Rows are points. Examples show where two turns around zero, p and q, send a point. Write where each new point lands after one turn and then the other. Backwards means that the second turn is done in reverse. Each puzzle has new turns, and all numbers are rounded.

Turn p:
[ 53  10 -14] => [ 12 -36 -41]
[ 28  -3 -19] => [  0 -30 -15]
[-35  21 -20] => [-40  21   3]
[ -1  -1 -21] => [-17 -12   0]
[  1 -52  46] => [54  0 43]
[-46  25  29] => [-7 59  9]
Turn q:
[ 41  34 -12] => [ 25 -44  20]
[-64  -6  26] => [-1 69 -3]
[  2 -29  19] => [-34   8   2]
[ 11  30 -38] => [ 40 -27 -13]
[  9 -31   6] => [-32  -4  -7]
Where do these land?
q, then p: [ 20  14 -27] => [ 12 -32  12]
p, then q: [ 32 -55  19] => [-55 -32  19]
p, then q backwards: [ 5 13 13] => [-16   1 -10]
p, then q: [-57  28  -5] => [46 40 19]

Turn p:
[-33 -21  31  24] => [-37 -34  -4 -22]
[-24 -33  -6   0] => [ -6 -22 -33  -9]
[ 16 -27   2  19] => [ 18 -20   2 -25]
[ -8  17 -14  14] => [  0 -11   9  23]
[ 49  64 -13 -57] => [25 87 26 33]
Turn q:
[-17 -25 -11  -4] => [ 18   0  11 -25]
[ 12  -2 -13  27] => [-26 -15   9  -9]
[ -5  -8  44 -11] => [  7  30 -35  -3]
[ 69  35 -47 -18] => [-35   2  61  59]
[-58  -1  27   7] => [ 35 -17 -46 -23]
Where do these land?
q, then p: [-27  -4 -11  36] => [ 10   7 -42 -16]
p, then q backwards: [ 49  29 -14 -45] => [ 13 -26  20 -65]
q, then p: [ 30 -35  18  23] => [-35  22 -16  32]
p, then q: [19 37 16 44] => [ -8  33 -51 -14]
p, then q: [-38 -37 -10 -27] => [ 19 -32  47  -9]
p, then q: [-33  11   2 -31] => [ 11 -45   0  -2]

Turn p:
[ 46  12 -24  27  -7  25] => [ 19  24  52   2 -23  11]
[-2 -4 -5 24 54 -2] => [38 15 -5 29 31  4]
[ 19 -20  -9 -21 -19 -47] => [-10  30 -30 -42 -12   7]
[ -3 -44  54 -26  55  17] => [ -8  -2 -55  67   6  36]
[-21  19 -18  45 -74  34] => [-36 -11  68 -12 -14 -58]
[-40  17 -17 -30  -9   4] => [-18 -39   1 -24  27   2]
[  1  20  19 -19  -1 -31] => [ 14 -17 -31 -20 -15  -3]
Turn q:
[-43  10 -44  34   8 -12] => [ 26 -61 -13   3 -14 -20]
[ 14 -40 -35 -47 -32  33] => [-18  -5  70 -31  -7  33]
[-35  -9  -6  39  -4 -51] => [ 43 -38 -18  22  34 -18]
[ 27  37  40 -18 -17   3] => [  2  61  -3  19 -17   0]
[-13 -32 -44  67   8  -3] => [ 33 -61 -28 -42  16   5]
[ 35  19  27 -38  27  -6] => [-38  49   1   5   2 -26]
[  2   9  59 -23  24  23] => [-46  37 -23  29  -2  18]
[ 12   6   4 -14 -14  14] => [ -3  18  13  -3 -13  10]
Where do these land?
p, then q: [ 18  15 -16   1  12 -39] => [-13  29  24 -17 -14 -20]
q, then p: [  5  37 -19  -5  34   9] => [-19   3 -13 -43   7 -23]
q, then p: [-27 -22  20  45 -69  -8] => [ 17  32  48  44 -35  42]
p, then q: [  1  49   8 -46  -1  17] => [-19  -3  29 -22  23  52]
q, then p: [ 20  -1 -43  19 -32 -12] => [ -3   9 -23  -7 -43  36]
p, then q: [ -2 -57  38  71   5   7] => [ 68 -10 -51  15  -9 -47]
p, then q: [ 13  17  55 -15  42 -24] => [ 30  -9  20 -68  -6   2]
p, then q backwards: [-35 -11 -28 -42   7  16] => [ -8 -60   8   0  20   8]
q, then p: [  7 -27 -17 -27   2  34] => [-34 -34 -15  21   2   0]

Turn p:
[ -7 -50  22 -15 -19   7  10  -7] => [-41 -23  -7 -20  -1  -5  33  10]
[ 11   3 -18 -19 -22  -4  17  -5] => [-11   4  13 -18  14  19  -2 -21]
[ -5  13 -37   0  -1 -29 -22  17] => [ 30 -13  12  -5  28 -14 -28 -15]
[  1  14   2  14   8  -3 -14 -22] => [  7  21 -17   5   6  -4 -13  11]
[-11  43   6 -20  10  17 -34  -2] => [ 15  20 -22   0 -30 -19 -30 -26]
[ 31 -32  13  12   3  -1  19  11] => [-27  -7  27  20   6   3  21  20]
[ -1 -22 -26 -26   9 -15  22   0] => [  3  -5  16 -12  26  -2  31 -23]
[-10  42  21 -22  -4 -15  11  -4] => [  1   3 -29  17  -8  22 -13 -36]
[ -8 -11  17  76  16  42 -10  13] => [ 22   0   7  13 -39  -2  -1  79]
Turn q:
[  7   0 -14 -19 -21 -19  -7  -8] => [ 15  -3  -8   5   9 -29 -15  -7]
[-39 -27  24  -3 -31  25  35  24] => [-38  14 -11 -42 -20   1  14 -46]
[ 12   5 -44  16  17  14 -20 -15] => [ 11   0 -12  40   3  -6  28  28]
[ -1  39   4  -6   1 -29  12   8] => [ 10 -14 -16 -10 -11   8 -39  16]
[  3   9  -6   2  10 -24 -32   6] => [ 29 -21   0  19   7  10  -8  -1]
[ -8 -18  11  17 -22  35   2 -30] => [-40  -5   7  -8  19 -16  32  -3]
[ -1 -47  15  42  21  14  25  -9] => [ -7  25  13 -34  19  24  51   7]
[  8  24 -23  -3  10 -15 -31  -9] => [ 21 -19  -8  35   7  -2 -12  16]
[  6  20   4 -43  -1 -23  14  18] => [ 12  13  -2  -2 -18  -6 -51  -7]
[  2  -1  -9   3  36  10 -26 -25] => [-1  5  9 37 24 18 11 16]
[ 11  -5  38  -4 -21  10  28  40] => [-10   3  26 -43 -39  -1  -8 -18]
Where do these land?
p, then q backwards: [-20 -16   8  32 -10  -7  13  30] => [ 13  30   3  35   6  -7 -24   3]
q, then p: [-16 -23   4 -24  12 -21  14   0] => [  9  39  -9   2  -4  -9 -15 -14]
p, then q: [ -1  58 -20 -15  13  -6  -5   8] => [ -4 -28  24  24  23 -23   2  36]
q, then p: [-10 -11  -1 -12  -8  -3  22 -20] => [ 23   7 -12   3   7  -7  -3 -22]
p, then q: [  2  22  37 -20  -1  56  15 -14] => [-38 -28 -37  -7 -14 -43  -7  -6]
p, then q: [ -3 -21 -27  64 -24 -18  18  14] => [  9  23  51   3 -41  31  18 -23]
q, then p: [31 24  7 25 20 -2 21  6] => [-15 -31  25   4 -31  -2  -9 -15]
q, then p: [ 27  -8  -8 -29   0  18 -22  -5] => [ -3  -7 -21  31   9  12 -16  24]
p, then q: [  6 -13   7 -13   5  -8  21   6] => [-16  13  -6 -17   9   9   8   5]
p, then q backwards: [ -5 -19  20 -10 -23  -9 -39 -11] => [-15  26   0  -5 -37   2  18 -24]
q, then p: [-11   8 -27   2  14  -2 -58 -14] => [13 10 22 14 12  2 16 58]
